Rows are points. Each copy is the shape, with its points in the same order, turned, moved and blurred by noise. Is it also mirrored, or only turned?

Shape, 9 rows:
[[-0.51 -0.32  0.13]
 [ 0.22 -0.26  0.01]
 [ 0.30 -0.01  0.17]
 [ 0.46 -0.39 -0.19]
 [-0.76  0.71 -0.03]
 [-0.57  0.08  0.01]
 [-0.13 -0.26  0.18]
 [-0.34  0.79  0.14]
 [ 0.10  0.30  0.35]]
Copy 1:
[[-0.51  0.01 -0.14]
 [ 0.09 -0.12 -0.07]
 [ 0.13 -0.01  0.26]
 [ 0.31 -0.20 -0.26]
 [-0.72  0.97  0.13]
 [-0.64  0.40 -0.13]
 [-0.22 -0.06 -0.03]
 [-0.46  0.91  0.38]
 [-0.10  0.34  0.48]]
Copy 1 is: only turned
Copy 2:
[[-0.31 -0.39 -0.32]
 [ 0.26 -0.12  0.05]
 [ 0.09  0.14  0.15]
 [ 0.55 -0.21  0.26]
 [-1.14 -0.19  0.30]
 [-0.60 -0.35 -0.01]
 [-0.04 -0.13 -0.19]
 [-0.91  0.22  0.40]
 [-0.32  0.35  0.17]]
Copy 2 is: mirrored
Copy 3:
[[-0.51 -0.08  0.50]
 [-0.04 -0.36 -0.06]
 [ 0.23 -0.23 -0.02]
 [-0.11 -0.45 -0.35]
 [-0.13  0.94  0.50]
 [-0.33  0.33  0.40]
 [-0.18 -0.19  0.27]
 [ 0.28  0.76  0.36]
 [ 0.37  0.06  0.25]]
Copy 3 is: only turned
Copy 4 (9 x 3):
[[ 0.97 -0.17  0.06]
 [ 0.23 -0.20 -0.14]
 [ 0.15 -0.07  0.05]
 [-0.02 -0.38 -0.38]
 [ 1.00  0.87  0.12]
 [ 0.93  0.19  0.15]
 [ 0.56 -0.21  0.13]
 [ 0.65  0.86  0.24]
 [ 0.24  0.25  0.31]]
Copy 4 is: mirrored

Shape (7 x 4):
[[-0.46 -0.12  0.52  0.41]
 [-0.40  0.33  0.31 -0.51]
 [-0.26  0.07 -0.15 -0.42]
 [ 0.42 -0.08  0.24  0.14]
 [ 0.23  0.01  0.00  0.19]
 [-0.11 -0.11 -0.04  0.24]
 [-0.55  1.04  0.82  0.45]]
Copy 1:
[[-0.15 -0.01  0.49  0.71]
 [ 0.07  0.40  0.69 -0.15]
 [-0.09  0.03  0.43 -0.40]
 [ 0.43 -0.16 -0.23  0.15]
 [ 0.04 -0.16 -0.15  0.07]
 [-0.22 -0.25  0.05  0.08]
 [-0.50  1.08  0.14  0.90]]
Copy 1 is: only turned
Copy 2 (7 x 4):
[[-0.03 -0.60  0.26  0.13]
 [-0.18  0.14  0.30 -0.47]
 [-0.34  0.24 -0.10 -0.25]
 [ 0.39  0.24  0.10  0.34]
 [ 0.38 -0.01 -0.13  0.32]
 [ 0.13 -0.22 -0.23  0.19]
 [ 0.62 -0.74  0.73 -0.83]]
Copy 2 is: mirrored
Copy 3:
[[-0.28 -0.62  0.09  0.66]
 [ 0.01 -0.22  0.74 -0.03]
 [-0.14 -0.04  0.34 -0.28]
 [ 0.36 -0.52 -0.34  0.02]
 [ 0.19 -0.23 -0.31  0.07]
 [-0.17 -0.15 -0.22  0.18]
 [ 0.44 -0.21  0.68  1.25]]
Copy 3 is: only turned
Copy 4, 7 rows:
[[-0.57  0.52 -0.20  0.21]
 [-0.54 -0.03 -0.26 -0.70]
 [-0.28 -0.36 -0.08 -0.38]
 [ 0.26  0.38  0.14 -0.13]
 [ 0.19  0.15 -0.07 -0.05]
 [-0.12  0.07 -0.08  0.18]
 [-0.50  0.87 -1.16 -0.44]]
Copy 4 is: only turned
